Each row of a before or after table is a point. The points were changed in one or more steps. Then noise was added and the rows were shuffled. The steps act on columns, c1 being the first. Write out the steps. A step turns or swaps two columns, mirrors them in a line or flattens them onto one, adds a multiple of one to another, or multiplies or shifts one. Angles are multiples of 10 degrees, from the lower column toward the higher: turns from -170 to 170, lines from 10 to 170 but not 90. Use the fewest steps. Two steps may share a column if one is a turn and the other turns, adds or multiplies; they go together, in the order done. Otherwise the lowest column goes first.

Before (10 x 3)
[[-27 -16 -24]
 [-25  -5  -2]
 [ -7   9  -1]
 [ 30  -9  15]
 [  9 -16  38]
 [ 31  -3 -14]
 [ 12   6   3]
 [  5  53 -52]
 [-37 -12 -24]
 [ 28 -15   2]]
After (10 x 3)
[[  -9    2   -5]
 [  13   59 -100]
 [  34   43  -31]
 [ -30  -60  -50]
 [ -32  -43   -5]
 [  10   -1   80]
 [  36   40   34]
 [  14   21    7]
 [  31   26    0]
 [ -40  -65  -44]]
Steps: add 1.5 times c1 to c2; multiply c3 by 2

Before (11 x 4)
[[-36   0 -23 -47]
 [-39 -26  11 -56]
 [ -9  -5   6 -20]
 [ -7 -34 -22  14]
 [ 14  34 -49   0]
 [-55  29 -45 -23]
 [-17  31  32 -59]
 [ 24 -26  25 -51]
 [-59  26  24 -33]
 [-45  47   6   5]
 [-52  -8  12  -2]]
After (11 x 4)
[[-16 -33  25  61]
 [-48 -20 -28  28]
 [ 43 -15 -10  32]
 [ -3  -3  -4  22]
 [ 42 -15  43  16]
 [ 34 -28  20  59]
 [-12  43  42  -9]
 [ 10  24   1  59]
 [ 31  39  38  49]
 [ 15  28 -32  -9]
 [  8  -9 -26  67]]
Steps: turn c1 and c4 by -150 degrees; turn c2 and c3 by 100 degrees

Before (14 x 8)
[[-22 -18  37   4  33  26   5 -21]
 [  3  -8 -22  -7  59 -36 -26  32]
 [ 48  11 -42   1  21 -22  20 -49]
 [  5  11   4 -39  26  28  -1 -46]
 [ -3  22  42   0  30   6 -31 -43]
 [ 21  19  53 -28 -23  -6   6 -49]
 [-33  23  21  20   0  17 -23 -28]
 [-20 -47 -46  18  42 -54 -11  19]
 [ 29 -14 -60  21  48 -54 -12  53]
 [ 13 -27  17   1  14  18 -21 -34]
 [-19   5  37   4  27  39  15 -15]
 [  2   2 -12   5  62 -65  -3  -8]
 [ 60 -29 -23  40  37   1  26 -17]
 [  4  -9 -16  -4  63 -33 -43  -2]]
After (14 x 8)
[[-43 -46  50  25  14 -24 -50  -1]
 [-26 -19 -14   8 -41  15  27 -42]
 [ 15  -3  47  -6 -33   8 -56  -1]
 [-24   0 -12   4 -44   7  40 -29]
 [ 31  11  26 -59 -26  20  22 -35]
 [-12  -5  50  -9 -31  -8 -48  29]
 [  9   4  50   8 -37 -39 -49  -5]
 [104   9  44   4   9 -25  -9   8]
 [113 -31  31  65  -4 -21  19  45]
 [ 20  17 -11  -2 -61  24 -17 -38]
 [ 38 -27  -9   5 -10  30   0 -17]
 [-45  27  -2  30 -25  29   3 -56]
 [ 24 -13  70  35  13 -28 -51  77]
 [ 61  21 -52 -43 -23  -8  -5 -23]]
Steps: multiply c1 by 2; turn c1 and c8 by 30 degrees; add 0.5 times c2 to c5; turn c3 and c5 by -140 degrees; multiply c4 by 1.6; turn c6 and c7 by 50 degrees
